Every row gives one point. Each copy is the shape, with its points in the same order, turned, moved and blurred by noise. Say if it was mirrored as well.
(in the rows, 128 means zero)

Shape (7 x 2)
[[ 46 122]
 [118 116]
 [142 124]
 [149 125]
 [139  92]
 [136 138]
 [140 147]]
Copy 1 (7 x 2)
[[145 192]
 [138 120]
 [127  96]
 [124  92]
 [159  94]
 [113 108]
 [104 106]]
Copy 1 is: mirrored
Copy 2 (7 x 2)
[[202 185]
 [146 135]
 [127 116]
 [118 118]
 [149  96]
 [127 133]
 [115 135]]
Copy 2 is: mirrored
Copy 3 (7 x 2)
[[ 96 209]
 [139 149]
 [141 124]
 [141 115]
 [164 140]
 [132 120]
 [123 112]]
Copy 3 is: mirrored

Shape (8 x 4)
[[102 162 126 134]
 [162 140 128 112]
 [139 153 109 115]
 [163 108 159 124]
 [103 168 142  73]
 [161  90 109  88]
 [ 88 103 123 103]
 [158 137 141 110]]
Copy 1 (8 x 4)
[[118 163 105 137]
 [173 146 119 100]
 [157 152  96 118]
 [159 137 158  88]
 [126 196  82  88]
 [168 106 105  61]
 [ 98 125  97  85]
 [166 153 128  93]]
Copy 1 is: only turned
Copy 2 (8 x 4)
[[136 145 117  99]
 [160 117 107 157]
 [157 148 106 135]
 [135  90 124 165]
 [178 143 158 102]
 [150 132 135 202]
 [108 147 168 135]
 [156 111 118 154]]
Copy 2 is: mirrored
Copy 3 (8 x 4)
[[108 158 136 127]
 [167 137 117 125]
 [140 150 112 109]
 [172 114 137 160]
 [141 167 168  86]
 [169  77 133 107]
 [113 104 168 108]
 [170 137 130 135]]
Copy 3 is: only turned
Copy 4 (8 x 4)
[[120 176 102 139]
 [147 128 139 126]
 [146 152 119 116]
 [115 104 153 147]
 [162 144  75 159]
 [133  82 121  97]
 [ 99 120  71 127]
 [143 124 139 138]]
Copy 4 is: mirrored

Shape (12 x 8)
[[130 110 159  93 158 126  85 151]
 [160 127 112 163  94 130 103 111]
 [148  81 131 123 108 110 154  92]
 [132 108 116 135 158  70 109 121]
 [110  83  89 159  93 144 153 159]
 [ 85 110 169 142 165  97 129 123]
 [129 144  99  95 147 122  97  88]
 [146  87 151  83 115 138 116 138]
 [100 129 133 159 132  67 151 124]
 [ 98 141 167 149 136 152 155 128]
 [128 136 101 145 182 142 100 165]
 [155  93 112 124  99 141 146 165]]
Copy 1 (12 x 8)
[[ 92  84 139 109 139 130 100 161]
 [146 135  99 149 147 121 141 100]
 [171  99 110  99 168 142 168 124]
 [125  91  96  82 157  95 114 100]
 [124 112 118 110 111 177 178  68]
 [122  68 174  88 167 106 128 100]
 [118 161 112  84 157 104 110 138]
 [119  92 120 116 139 155 148 171]
 [150  81 139  91 140  81 154  73]
 [153 109 199 119 125 132 136 106]
 [111 122 126  98 108 144  67  91]
 [135 103 103 128  98 173 153 124]]
Copy 1 is: mirrored
Copy 2 (12 x 8)
[[165 137 131 109 154 137 100 176]
 [137 124 116 174 108 147 102  94]
 [121  80 155 159 150 142 131 106]
 [160 151 140 156 186 128 140 115]
 [ 92  97  77 159 119 123 152 127]
 [117 156 166 123 172  89 113 139]
 [144 156 134 121 159 195 112 113]
 [150  78 132 118 140 148 104 158]
 [122 145 136 143 159  86 144  87]
 [ 94 145 158 111 106 100 120 140]
 [148 185  98 143 129 145 142 165]
 [138  80 106 143 107 134 145 147]]
Copy 2 is: only turned
Copy 3 (12 x 8)
[[104 120 123 114 179 158 106  76]
 [176 123 156 124 105 125  89 111]
 [129  88 156  84 139 120 112 148]
 [127 125 128  95 158  76 117  95]
 [137 108  85 131 100 115  84 166]
 [ 71 125 139 126 146 102 137 105]
 [143  95 132  95 115 143 141  57]
 [118  94 124  94 157 175  92 120]
 [116 154 128 104 121  81 138 133]
 [ 95 131 146 166 120 150 148 138]
 [153 115  90 168 163 118 127  76]
 [163 108  98 121 149 148  90 155]]
Copy 3 is: only turned

Shape (15 x 11)
[[130 135 166 152  81 157 170 110 152 116 139]
 [166 143 154 137 136 162 127 158 161 120 157]
 [126 145  95  77 136  97 125  71 118  72 153]
 [144 178 175 142 130 133 141 120 145 151 149]
 [138 149 138 159 129 171 126 110 138 142 178]
 [103 100 108 110 114  56 117  87 110  95 162]
 [134 103  88 124 149  94 141  93 123  85 138]
 [114 115 118  92 143 108 122 119 132 106 141]
 [192 140 165 151 111 146 159 115 166 154 149]
 [128 116 120  83 121 103 119 111 106  87 166]
 [139 111 139 116 121 135 111 101  92 121 111]
 [149 158 162 151 173 135 144 138 134  94 154]
 [130 150 133 143 105 149 144 129 158 154 117]
 [153 146 137 143 104 148 189 140 119 156 150]
 [169 180 129 150 136 131  89 157 125  87 146]]
Copy 1 (15 x 11)
[[ 98 101 141 153  94 119 130 161  80 127  79]
 [110  65  97 140 113 139 115 163 132  93 109]
 [133 181 115 131 163 182 112 143  80 136 154]
 [111 102 113 170  76 146 144 154 118  89 115]
 [ 77  88 128 137  91 152 141 179 119 115 139]
 [ 95 196 131 133 156 120  91 118 100 124 157]
 [ 90 162 135 125 171 172 110 135 124 134 121]
 [139 150 126 126 137 148 106 139 132 122 140]
 [ 78  73 117 180  86 160 106 134 112 109  89]
 [133 140 128 127 164 140 100 132  93 116 156]
 [124 119 147 171 148 144 136 128 118 151 148]
 [115 110 110 152 136 153 141 185 137  67 110]
 [113 104 120 144  79 143 148 132 117 139  94]
 [ 94  85 153 125  92 148 148 119 103  94  90]
 [103  95  53 145 149 146 161 154 127  98 143]]
Copy 1 is: only turned
Copy 2 (15 x 11)
[[169 134 147 128 145 124 136 195 129  71 160]
 [132 153 117  88 168 115 132 150 107  97 123]
 [169 125 122 162  79  68 170 100  74 115 177]
 [121 117 114  96 120 119 140 183 131  92 157]
 [147 118  88 114 157 128 124 143 124  81 151]
 [200  79 153 137 101  81 175  99  90 127 153]
 [190 145 136 159 106 105 183  95 104 134 141]
 [155 118 149 138 128  86 156 116  92 144 153]
 [148 155 116  73 147 148 153 176 132  81 171]
 [168 116 150 125 117  80 161  89  78 104 159]
 [150 124 173 120 106 118 120  96 127 111 160]
 [118 146 110 105 126  97 174 141 147 102 118]
 [140 123 131 125 135 147 118 186 110 117 148]
 [120 124 139 118 148 164 175 167 112  80 159]
 [132 147 106  90 100 110 130 122 105  82  85]]
Copy 2 is: mirrored
